Every row gives one point. Each copy is the shape, with its points in the same order, stretched, turned, moved and blurred by noise. Is it also mirrored, or only turned?

Shape (8 x 2):
[[-0.22 -1.94]
 [-3.25 -1.78]
 [-0.17 -0.51]
 [ 1.92  0.16]
 [ 0.06  0.70]
 [ 0.09 -0.55]
 [ 0.74 -2.29]
 [-1.53  0.22]]
Copy 1 (8 x 2):
[[ 0.98 -1.28]
 [-1.27 -2.76]
 [ 0.21 -0.08]
 [ 1.42  1.40]
 [-0.15  0.84]
 [ 0.50 -0.10]
 [ 1.92 -0.94]
 [-1.13 -0.37]]
Copy 1 is: only turned
Copy 2 (8 x 2):
[[ 1.47 -0.42]
 [ 2.43 -3.63]
 [-0.31 -0.55]
 [-1.93  1.76]
 [-1.87 -0.14]
 [-0.52 -0.34]
 [ 1.44  0.63]
 [-0.56 -1.74]]
Copy 2 is: only turned
Copy 3 (8 x 2):
[[ 0.80  1.08]
 [-3.03  2.29]
 [-0.04  0.29]
 [ 1.90 -1.05]
 [-0.45 -0.91]
 [ 0.19 -0.02]
 [ 2.19  0.58]
 [-2.02  0.35]]
Copy 3 is: mirrored

Shape (5 x 2):
[[-0.85 -1.86]
 [-0.92  0.03]
 [ 1.08  1.18]
 [-1.48 -0.14]
 [ 2.27  0.28]]
Copy 1 (5 x 2):
[[ 1.67  1.54]
 [-0.36  0.11]
 [ 0.11 -2.66]
 [-0.47  0.61]
 [ 1.91 -2.99]]
Copy 1 is: mirrored
Copy 2 (5 x 2):
[[ 1.50  1.00]
 [-0.78  0.42]
 [-1.75 -2.01]
 [-0.93  0.75]
 [ 0.53 -3.00]]
Copy 2 is: mirrored
Copy 3 (5 x 2):
[[-2.29 -2.14]
 [ 0.54 -1.24]
 [ 0.44  0.86]
 [ 0.51 -1.93]
 [-1.58  1.45]]
Copy 3 is: mirrored
Copy 4 (5 x 2):
[[-1.73  0.41]
 [-0.29 -0.96]
 [ 1.66 -1.00]
 [-0.73 -1.06]
 [ 1.76  0.05]]
Copy 4 is: mirrored

Shape (9 x 3):
[[-1.33 -0.81  0.88]
 [-0.12 -1.38 -0.07]
 [-1.22  2.01  0.73]
 [ 1.21  2.32 -0.20]
 [-0.49 -1.99  0.27]
 [ 1.47  0.06 -1.02]
 [-1.14  2.79 -1.27]
 [ 2.39  1.37 -1.27]
 [-1.94  0.03  1.35]]
Copy 1 (9 x 3):
[[-0.89 -0.30  0.09]
 [-1.04 -0.31 -1.22]
 [ 1.14  1.47  1.25]
 [ 1.83  3.16 -0.21]
 [-1.69 -0.77 -1.06]
 [ 0.38  1.29 -1.86]
 [ 2.42  0.81  0.38]
 [ 1.43  2.94 -1.84]
 [-0.41 -0.15  1.01]]
Copy 1 is: mirrored
Copy 2 (9 x 3):
[[ 1.62 -0.17 -0.56]
 [ 0.10 -0.97 -0.58]
 [ 1.12  1.94  0.80]
 [-1.46  0.65  2.37]
 [ 0.88 -1.26 -1.02]
 [-1.66 -0.85  0.96]
 [-0.59  2.62  0.48]
 [-2.67 -0.37  2.18]
 [ 2.39  1.06 -0.44]]
Copy 2 is: mirrored
Copy 3 (9 x 3):
[[ 0.53  1.41  0.84]
 [-0.60  1.02  1.05]
 [ 0.05 -0.63 -1.17]
 [-1.67 -2.20 -1.11]
 [-0.11  1.59  1.49]
 [-2.06 -0.77  0.06]
 [-1.43 -0.78 -2.65]
 [-2.76 -2.22 -0.64]
 [ 0.95  1.16  0.26]]
Copy 3 is: only turned

Shape (10 x 4):
[[-0.31 -0.81 -0.78 -0.24]
 [-0.76 -1.25 -0.93  0.13]
 [ 1.42  2.39  0.64 -0.39]
 [ 0.19  0.27  0.56  1.60]
 [-2.15 -0.96 -0.56  0.54]
 [-0.55  1.99  1.22 -2.09]
 [ 0.00  2.34  0.91 -0.78]
 [-1.62 -2.07 -1.98 -0.80]
 [ 1.35 -0.50 -2.91  0.13]
 [ 0.72 -0.38  0.20 -0.95]]
Copy 1 (10 x 4):
[[ 1.10  0.81 -0.15  0.47]
 [ 1.56  1.00  0.29  0.59]
 [-1.92 -2.44 -1.41 -0.31]
 [ 0.45 -1.91 -0.36  0.16]
 [ 1.90  0.43  0.88 -0.22]
 [-0.69 -0.99 -1.83 -2.13]
 [-1.28 -1.97 -1.37 -1.35]
 [ 2.21  2.87  0.86  0.77]
 [-0.70  1.38  0.70  2.52]
 [ 0.76  0.26 -1.43  0.07]]
Copy 1 is: mirrored
Copy 2 (10 x 4):
[[ 0.36 -0.81  0.23 -0.28]
 [ 0.98 -1.70  0.29 -0.60]
 [-0.10  3.11 -1.14  0.04]
 [ 2.33 -0.04 -0.61 -1.04]
 [ 1.27 -2.87 -0.33 -1.67]
 [-2.19  2.05 -0.37 -1.51]
 [-0.69  2.17 -1.08 -1.00]
 [ 0.32 -3.04  0.46 -0.30]
 [ 1.39 -0.42 -0.15  2.00]
 [-0.65  1.02  0.64 -0.28]]
Copy 2 is: mirrored
Copy 3 (10 x 4):
[[ 1.68  0.55  0.25 -0.59]
 [ 2.19  0.54  0.13 -0.36]
 [-3.06  0.56  0.81 -0.27]
 [-0.31 -0.95  0.02  0.12]
 [ 2.55 -0.61 -0.15  0.82]
 [-2.52  2.01  0.14  2.50]
 [-2.72  0.43  0.72  1.84]
 [ 4.56  1.37 -0.02 -0.72]
 [ 2.69  0.90  1.34 -3.24]
 [ 0.30  1.52 -0.33 -0.09]]
Copy 3 is: only turned
